Every row gives one point. The window is the flat piece filled in between its corners: a triangle in 3 columns, a solid with four corners in 4, and so on. A path goes straight from each point to the next, and from the last back to the first. List the points from which the path goes on through the window.

Window (3 x 3)
[[ 0.32  0.42 -0.11]
 [ 0.15 -0.13 -0.11]
 [-0.74 -0.31 -0.41]]
Path:
(1): [ 0.44 -0.16 -0.34]
(2): [-0.35  0.11 -0.61]
(3): [-0.59  0.07 -0.19]
(4): [0.42 0.48 0.28]
(5): [ 0.58  0.42 -0.29]
(6): [-0.52 -0.40 -0.73]
(7): [-0.71 -0.18 -0.13]
(8): [0.32 0.13 0.25]
Through the window after points: 6

Window (6 x 6)
[[ 0.30  0.64  0.84 -0.66  0.25  0.09]
 [-0.10  0.34  0.14  0.63  0.20  0.03]
 [-1.08 -0.15 -0.28  0.11 -0.11  0.39]
 [ 0.29 -0.30  0.18  0.55 -0.01  0.24]
 [ 0.60  0.09 -0.59  0.18  0.79 -0.39]
 [ 0.50 -0.11 -0.20  0.53 -0.45  0.26]]
Path:
(1): [0.49 0.26 0.04 0.47 0.23 0.29]
(2): [ 0.42  0.11  0.12  0.48  0.09 -0.37]
(3): [-0.84 -0.15 -0.18  0.17 -0.19  0.06]
(4): [-0.83  0.05 -0.32  0.05  0.26  1.10]
(5): [ 0.34  0.07 -0.11  0.37  0.27  0.47]
(6): [ 0.27 -0.41  0.25  0.33 -0.05 -0.61]
(7): [-0.17  0.24  0.47  0.22 -0.23 -0.12]
(8): [-0.07  0.33  0.27  0.35  0.05  0.53]
Through the window after points: 3, 5

Window (8 x 8)
[[ 0.19  0.26  0.16 -0.12  0.25 -0.30  0.75  0.45]
 [ 0.39 -0.17 -1.22 -0.57  0.02 -0.16  0.56  0.15]
 [ 0.55  0.28 -0.69  0.09  0.30 -0.64  0.03  0.42]
 [-0.01 -0.12  1.29 -0.31 -0.54  0.51 -0.91  0.33]
 [ 0.00 -0.46  1.11  0.36 -1.03  0.08 -0.42  0.25]
 [-0.50  0.33 -0.41 -0.06  0.04 -0.43  0.18  0.17]
 [-0.14 -0.39  0.85  0.54 -0.10  0.66 -0.43  0.27]
 [ 0.29  0.76 -0.59  0.09 -0.23  0.08  0.43  0.27]]
Path:
(1): [ 0.27  0.05 -0.05  0.00 -0.18 -0.19  0.18 -0.27]
(2): [ 0.08 -0.20 -0.20 -0.14 -0.22 -0.02  0.11  0.71]
(3): [-0.30  0.10  0.10 -0.10 -0.38 -0.04 -0.20  0.86]
(4): [-0.11  0.20  0.15 -0.07  0.00 -0.14 -0.03 -0.30]
(5): [ 0.19  0.11  0.75 -0.26 -0.26  0.18 -0.47 -0.30]
(6): [-0.30 -0.13  0.74 -0.13 -0.47  0.31 -0.57  0.95]
(7): [ 0.06  0.19 -0.08  0.00 -0.16 -0.09  0.00  0.69]
(8): [ 0.25  0.30 -0.03 -0.05  0.04 -0.24  0.01 -0.38]
(9): [ 0.47  0.36  0.02  0.03  0.21 -0.33  0.38 -0.28]
(10): [ 0.13  0.27 -0.23 -0.04  0.01 -0.18  0.39  0.73]
(11): [-0.10 -0.16  0.19  0.19 -0.29  0.38 -0.20  1.17]
(12): [ 0.33  0.05  0.74  0.10 -0.16  0.27 -0.12 -0.39]
(13): [ 0.38  0.51 -0.34 -0.09  0.26 -0.23  0.26 -0.19]
(14): [ 0.19  0.37 -0.65 -0.04  0.27 -0.13  0.28  0.93]
(15): [-0.24 -0.09  0.10  0.08 -0.18  0.03  0.11  1.19]
(16): [ 0.37  0.10  0.34  0.16  0.14  0.01  0.06 -0.26]
Through the window after points: 1, 3, 5, 7, 9, 15

Window (9 x 9)
[[-0.65  0.03  0.47 -1.12 -0.12  0.62  0.98  0.17  0.22]
 [-0.25 -0.15  0.66  0.25 -0.11 -0.44 -0.78 -0.78 -0.03]
 [ 0.13 -0.75 -0.17  0.47  0.76 -0.78  0.53  0.57  0.34]
 [-0.83 -0.49  0.39  0.05 -0.04  0.37  0.08 -0.14  0.27]
 [-0.07  0.46 -0.68 -0.23  0.14 -0.31 -0.03 -0.99  0.00]
 [-0.67 -0.40  0.35 -0.54  0.40  0.04 -0.36 -0.17  0.21]
 [ 0.47  0.28  0.50  0.71  1.06  0.14 -0.02 -0.69 -0.02]
 [ 0.32  0.07 -0.03  0.71  0.17  0.04 -0.34  0.55  0.30]
 [-0.60  0.47  0.47  0.06  0.56 -0.13  0.08 -0.48  0.12]]
Path:
(1): [-0.29 -0.04  0.03 -0.14  0.34  0.01  0.38  0.02 -0.32]
(2): [-0.47 -0.03  0.39 -0.06  0.35  0.13  0.19  0.03 -0.50]
(3): [-0.37  0.07  0.49 -0.07  0.32  0.10  0.17 -0.15  0.67]
(4): [-0.06  0.28  0.58 -0.13  0.31  0.24  0.15 -0.73  0.92]
(5): [-0.38  0.16  0.30  0.14  0.54  0.26 -0.04 -0.27 -0.73]
(6): [-0.63  0.17  0.21 -0.20  0.42  0.08  0.26 -0.11 -0.44]
(7): [-0.20  0.07  0.53 -0.31  0.03  0.05  0.30 -0.39  1.10]
(8): [ 0.14  0.05  0.55  0.30  0.57  0.11  0.06 -0.57  1.10]
(9): [-0.20  0.12  0.24  0.07  0.58  0.02  0.11 -0.19 -0.92]
(10): [-0.36 -0.40  0.24 -0.21  0.07  0.23  0.18  0.09 -0.27]
(11): [-0.32 -0.28  0.28 -0.21  0.02  0.14  0.15 -0.07  0.48]
(12): [ 0.08  0.13 -0.12  0.08  0.15 -0.13 -0.04 -0.60  0.85]
(13): [-0.18  0.33 -0.34  0.04  0.33 -0.15 -0.11 -0.32 -0.66]
(14): [-0.17 -0.01  0.34  0.28  0.47  0.10 -0.05 -0.31 -0.21]
(15): [-0.05  0.03  0.36  0.18  0.45  0.02  0.05 -0.54  0.41]
(16): [-0.14  0.01  0.09 -0.23  0.32  0.05  0.32 -0.14  0.70]
Through the window after points: 6, 8, 12, 14

Window (11 x 11)
[[ 0.41  0.49 -0.51  0.03  0.18  0.26  0.58 -0.02  0.74 -0.36  0.10]
 [ 0.22  0.20  0.71  0.23  0.16 -0.01  0.48 -0.32 -0.55 -0.71  0.23]
 [ 0.07  0.55 -0.59 -0.02  0.42 -0.13  0.56 -0.16 -1.00 -0.37  0.52]
 [-0.62 -0.04  0.07  0.12 -0.58 -0.06 -0.10 -0.56  0.42 -0.53 -0.27]
 [ 0.36 -0.59 -0.20 -0.76 -1.08 -0.33  0.05  0.52  0.96 -0.12 -0.23]
 [-0.45  0.21  0.47 -0.23  0.30  0.48 -0.42 -0.07 -0.27 -0.81  0.27]
 [ 0.30  0.73  0.54  0.04  0.06 -0.01 -0.37 -0.47 -0.95  0.33  0.54]
 [ 0.39 -0.02  0.02 -0.17  0.24  0.70  0.33 -0.78 -0.99  0.10  0.53]
 [-0.34 -0.68  0.30  0.05  0.28 -0.49 -0.70 -0.17  0.73 -0.47 -0.72]
 [ 0.94 -0.03 -0.66  0.21 -0.45 -0.03 -0.43 -0.16  0.00 -0.64 -0.08]
 [-0.64 -0.36  0.13  0.06 -0.73  0.41  0.40  1.10  0.95 -0.12 -1.16]]
Path:
(1): [-0.23 -0.27  0.09  0.30 -0.43  0.01 -0.01  0.34  0.55 -0.35  0.20]
(2): [ 0.25  0.09  0.16  0.19  0.18  0.02  0.02 -0.37 -0.26 -0.37  0.56]
(3): [ 0.28  0.41  0.12 -0.71  0.04  0.10  0.00 -0.59 -0.70 -0.28 -0.50]
(4): [ 0.22  0.05 -0.14 -0.16 -0.27  0.12  0.04 -0.25 -0.02 -0.60 -0.30]
(5): [-0.08  0.00 -0.38  0.65 -0.35 -0.25 -0.37  0.06  0.19 -0.10  0.46]
(6): [-0.01  0.01  0.23  0.31 -0.01  0.14  0.04 -0.08  0.02 -0.29  0.27]
(7): [ 0.27  0.35  0.18 -0.27  0.08 -0.08  0.22 -0.28 -0.15 -0.38 -0.30]
(8): [ 0.22  0.16 -0.17 -0.26 -0.24  0.07 -0.17 -0.35 -0.22 -0.48 -0.35]
(9): [ 0.11 -0.32  0.03  0.82 -0.25  0.20  0.01  0.05  0.38 -0.16  0.80]
(10): [ 0.05 -0.16  0.05  0.40 -0.37 -0.03 -0.12 -0.13  0.18 -0.40  0.37]
(11): [ 0.39  0.42  0.00 -0.40 -0.03  0.18  0.04 -0.30  0.02 -0.34 -0.49]
(12): [ 0.16  0.06  0.15 -0.81 -0.61 -0.10  0.04  0.07  0.43 -0.12 -0.52]
(13): [ 0.23 -0.75 -0.34  0.29 -0.50 -0.10 -0.13  0.43  0.40 -0.40  0.77]
(14): [ 0.40 -0.21 -0.08  0.42 -0.01  0.21 -0.08  0.18 -0.21  0.05  0.80]
(15): [ 0.24  0.37  0.01 -0.49  0.01  0.10  0.17 -0.22 -0.25 -0.38 -0.69]
(16): [ 0.01  0.16 -0.09 -0.33 -0.20 -0.10  0.20  0.22  0.07 -0.46 -0.82]
Through the window after points: 4, 6, 8, 12

Window (12 x 12)
[[ 0.82  0.31  0.59 -0.81 -0.12  1.28 -0.19  0.22  0.21 -0.74 -0.01  0.09]
 [ 0.32  0.17  0.32  0.14 -0.65  0.27  0.04 -0.19 -0.40  0.04 -0.06  0.13]
 [ 0.11 -0.07  0.18 -0.14  0.20  0.07  0.33  0.50 -0.44 -0.07 -0.65 -0.19]
 [-0.46 -0.78  0.22  0.13  0.49 -0.38  0.22 -0.28  0.20 -0.18  0.66  0.14]
 [ 0.51  0.29 -0.18 -0.29 -0.23 -0.25  0.26  0.15  0.29  0.83  0.45  0.32]
 [-0.05 -0.08  0.39 -1.04 -0.12 -0.39 -0.41  0.49 -0.40 -0.50 -0.98  0.09]
 [-0.06  0.23 -0.11  0.30  0.06 -0.27  0.05  0.43  1.16  0.14 -0.90 -0.01]
 [-0.78  0.08 -0.80  0.90 -0.49  0.35  0.22  0.41 -0.02  0.67  0.41 -0.12]
 [-0.31 -0.41  0.19  0.77 -0.11  1.21 -0.47  0.69  0.14  0.50  0.06 -0.06]
 [ 0.09 -0.54  0.33 -0.02 -0.50  0.05  0.36  0.49 -0.17 -0.33  0.27  0.23]
 [ 0.58 -0.58 -0.80 -0.03 -0.47  0.59 -0.47  0.28 -0.25  0.41 -0.17 -0.03]
 [ 0.59 -0.05 -0.08 -0.43  0.00 -0.63 -0.64  0.64 -0.26 -0.29 -0.47 -0.44]]
Path:
(1): [-0.10  0.08 -0.46  0.61 -0.17  0.19 -0.07  0.62 -0.19  0.09  0.04  0.35]
(2): [-0.37 -0.11 -0.15  0.06 -0.42  0.14  0.07  0.11  0.30  0.52  0.00 -0.62]
(3): [-0.18 -0.53  0.17 -0.21 -0.40 -0.05  0.04  0.33  0.06  0.38 -0.09 -0.68]
(4): [-0.04 -0.09 -0.30  0.33  0.15 -0.36 -0.18  0.48 -0.26 -0.10 -0.26  0.53]
(5): [ 0.62  0.15  0.14 -0.13  0.37  0.36 -0.04  0.43  0.02 -0.59 -0.36  0.67]
(6): [ 0.24 -0.02  0.33 -0.52 -0.44  0.62 -0.18  0.27  0.14 -0.10 -0.05 -0.47]
(7): [ 0.32 -0.28 -0.15 -0.26 -0.49  0.15 -0.12  0.20  0.19  0.50  0.02 -0.38]
(8): [ 0.24 -0.23 -0.29  0.02 -0.01  0.09 -0.05  0.20 -0.06  0.18  0.11  0.32]
Through the window after points: 1, 5, 7

Window (14 x 14)
[[ 0.13 -0.45  0.49  0.20  0.81  0.33 -0.17  0.24 -0.26  0.11 -0.19 -0.46
  -0.17  0.07]
 [ 0.03 -0.03  0.04 -0.07 -0.25  0.23  0.77 -0.16  0.50  0.96 -0.53  0.36
   0.74  0.09]
 [ 0.79 -0.20  0.11  0.80 -0.08 -0.81 -0.41 -0.06  1.67 -0.32  0.44  1.28
   0.49  0.30]
 [ 0.12 -0.21  0.67 -0.23 -0.12 -0.07 -0.28 -0.14 -0.38  1.33  0.39 -0.56
  -0.35  0.01]
 [-0.24  0.28  0.07  0.20 -0.03 -0.37  1.41 -0.26  0.44  0.15  0.10  0.22
   0.11 -0.28]
 [ 1.19 -0.16 -0.31  0.82 -0.86 -0.71 -0.44  0.07  1.21 -0.32  0.10  0.18
   0.65  0.21]
 [-0.37  0.11 -0.23 -0.86 -0.13 -0.43  0.70 -0.34  0.56  0.39 -0.49  0.14
   0.06  0.06]
 [ 0.08 -0.04 -0.09  0.06  0.23 -0.23 -0.24 -0.34 -0.61  0.41  0.10  0.25
   0.23 -0.04]
 [-0.38 -0.46  0.24 -0.55 -0.13  0.67 -0.09  0.26 -0.62  0.05  0.71 -0.46
   0.07  0.09]
 [ 0.57 -0.84 -0.54 -0.21  0.45  0.02 -0.05  0.56 -0.16  0.60  0.41 -0.03
   0.04  0.22]
 [-0.51  0.15 -0.45  0.32  0.10  0.37  0.80 -0.29  0.42  0.27 -0.34  0.60
  -0.65  0.08]
 [-0.24 -0.45 -0.25 -0.01  0.57  0.22 -0.16 -0.39 -0.02  0.70  0.48 -0.65
   0.22  0.27]
 [ 0.18  0.65 -0.01 -0.22  0.34  0.40 -0.06  0.39  0.01  0.15  0.53 -0.30
   0.08  0.08]
 [-0.48 -0.09  0.17  0.08 -0.05 -0.14 -0.56  0.81 -0.25  0.59  0.41 -0.61
   0.31 -0.18]]
Path:
(1): [-0.10 -0.37  0.07 -0.21 -0.04  0.33 -0.15  0.15 -0.10  0.17  0.47 -0.09
  0.07 -0.34]
(2): [-0.13  0.03  0.12 -0.07 -0.11 -0.01  0.14  0.18 -0.29  0.26  0.26 -0.42
  0.28  1.01]
(3): [ 0.10  0.00  0.00  0.05 -0.33 -0.48  0.47 -0.09  0.11  0.27  0.22  0.08
  0.35  0.80]
(4): [ 0.13 -0.05 -0.21 -0.01  0.00 -0.06  0.15 -0.05  0.45  0.40  0.14  0.07
  0.15 -0.32]
(5): [ 0.24 -0.30 -0.24 -0.11  0.12  0.33 -0.06 -0.27  0.34  0.17  0.36  0.14
  0.01 -0.60]
(6): [ 0.07 -0.04  0.06  0.00  0.00 -0.09  0.30 -0.02  0.17  0.23  0.16  0.02
  0.19  0.38]
(7): [ 0.16 -0.18  0.03 -0.06 -0.02 -0.28  0.10  0.12  0.24  0.18  0.18  0.18
  0.22  0.49]
(8): [ 0.17 -0.25 -0.27  0.07  0.06  0.04 -0.09 -0.23  0.88  0.31  0.22  0.24
  0.10 -0.62]
Through the window after points: 1, 7

Window (14 x 14)
[[ 0.22 -0.24  0.51 -0.12  0.07 -0.22 -0.15  0.11  0.65  0.25 -0.02 -0.91
   0.50 -0.14]
 [ 0.24 -0.52 -0.72  0.75  0.33 -0.43 -0.01  0.96 -0.69  0.03 -0.11  0.45
   0.13 -0.33]
 [-0.63 -0.03 -0.05 -0.53  0.36  0.05 -0.09 -0.31  0.40  0.33 -0.43 -0.77
   0.17  0.32]
 [-0.33 -0.45  0.05  0.17  0.12 -0.43 -0.58  0.15 -0.30 -0.50  0.07 -0.79
  -0.07  0.13]
 [ 0.57 -0.42 -0.67  1.08  0.75 -0.12 -0.83  1.48 -0.33  0.39 -0.09  0.21
  -0.62 -0.03]
 [ 0.42  0.90 -0.20 -0.02 -0.16 -0.22 -0.54 -0.08  0.41  0.47  0.22 -0.21
  -0.22  0.02]
 [-0.37 -0.18  0.42  0.52 -0.02  0.16 -0.15 -0.21  0.18 -0.33 -0.79 -0.53
  -0.07 -0.09]
 [-0.59 -0.32  0.65  0.27  0.15 -0.60 -0.52 -0.27  0.34  0.31 -0.20 -0.17
   0.19  0.29]
 [-0.24  0.20  0.23  0.49  0.39  0.27 -0.29  0.10  0.33 -0.01  0.45 -0.39
   0.53  0.38]
 [ 0.58 -0.07  0.13 -0.30 -0.18  0.42 -0.52  0.15 -0.12  0.49  0.13  0.05
  -0.03  0.37]
 [ 0.02 -0.15  0.24 -0.22  0.53 -0.13 -0.63 -0.42  0.91 -0.50 -0.06 -0.17
   0.43  0.14]
 [ 0.38 -0.82 -0.61  1.07  0.65 -0.16  0.06  0.92 -0.53  0.25  0.45  0.39
  -1.13 -0.40]
 [-0.15  0.14 -0.24 -0.13 -0.64  0.03  0.02  1.24  0.30  0.27  0.02  0.29
  -0.96  0.21]
 [-0.42  0.17  0.83 -0.28  0.60 -0.23 -0.08  0.21 -0.11 -0.21 -0.34 -0.39
  -0.04 -0.09]]
Path:
(1): [-0.58 -0.28 -0.35  0.10  0.03  0.45 -0.68  0.06 -0.01 -0.05  0.22 -0.11
 -0.17 -0.73]
(2): [ 0.29  0.06  0.06  0.41  0.12 -0.36 -0.16  0.27  0.29  0.15 -0.08 -0.40
  0.02  0.64]
(3): [ 0.29 -0.10  0.13  0.37  0.35 -0.24 -0.09  0.34 -0.05 -0.33 -0.07 -0.25
 -0.23  0.52]
(4): [-0.04 -0.15  0.16  0.23  0.05 -0.07 -0.43  0.44  0.16  0.14 -0.10 -0.12
 -0.12 -0.28]
(5): [-0.11 -0.13 -0.05  0.07  0.05 -0.06 -0.35  0.26  0.17  0.12  0.13  0.09
  0.04 -0.46]
(6): [ 0.05 -0.30  0.23  0.29  0.41 -0.40 -0.02 -0.05  0.07 -0.22 -0.15 -0.66
 -0.16  0.61]
(7): [ 0.32 -0.04 -0.05  0.39  0.45 -0.37  0.00  0.37  0.24  0.23 -0.17 -0.27
  0.18  0.69]
(8): [-0.55 -0.26 -0.02  0.24 -0.01 -0.03 -0.69  0.27 -0.07 -0.23  0.09 -0.11
 -0.45 -1.08]
Through the window after points: none
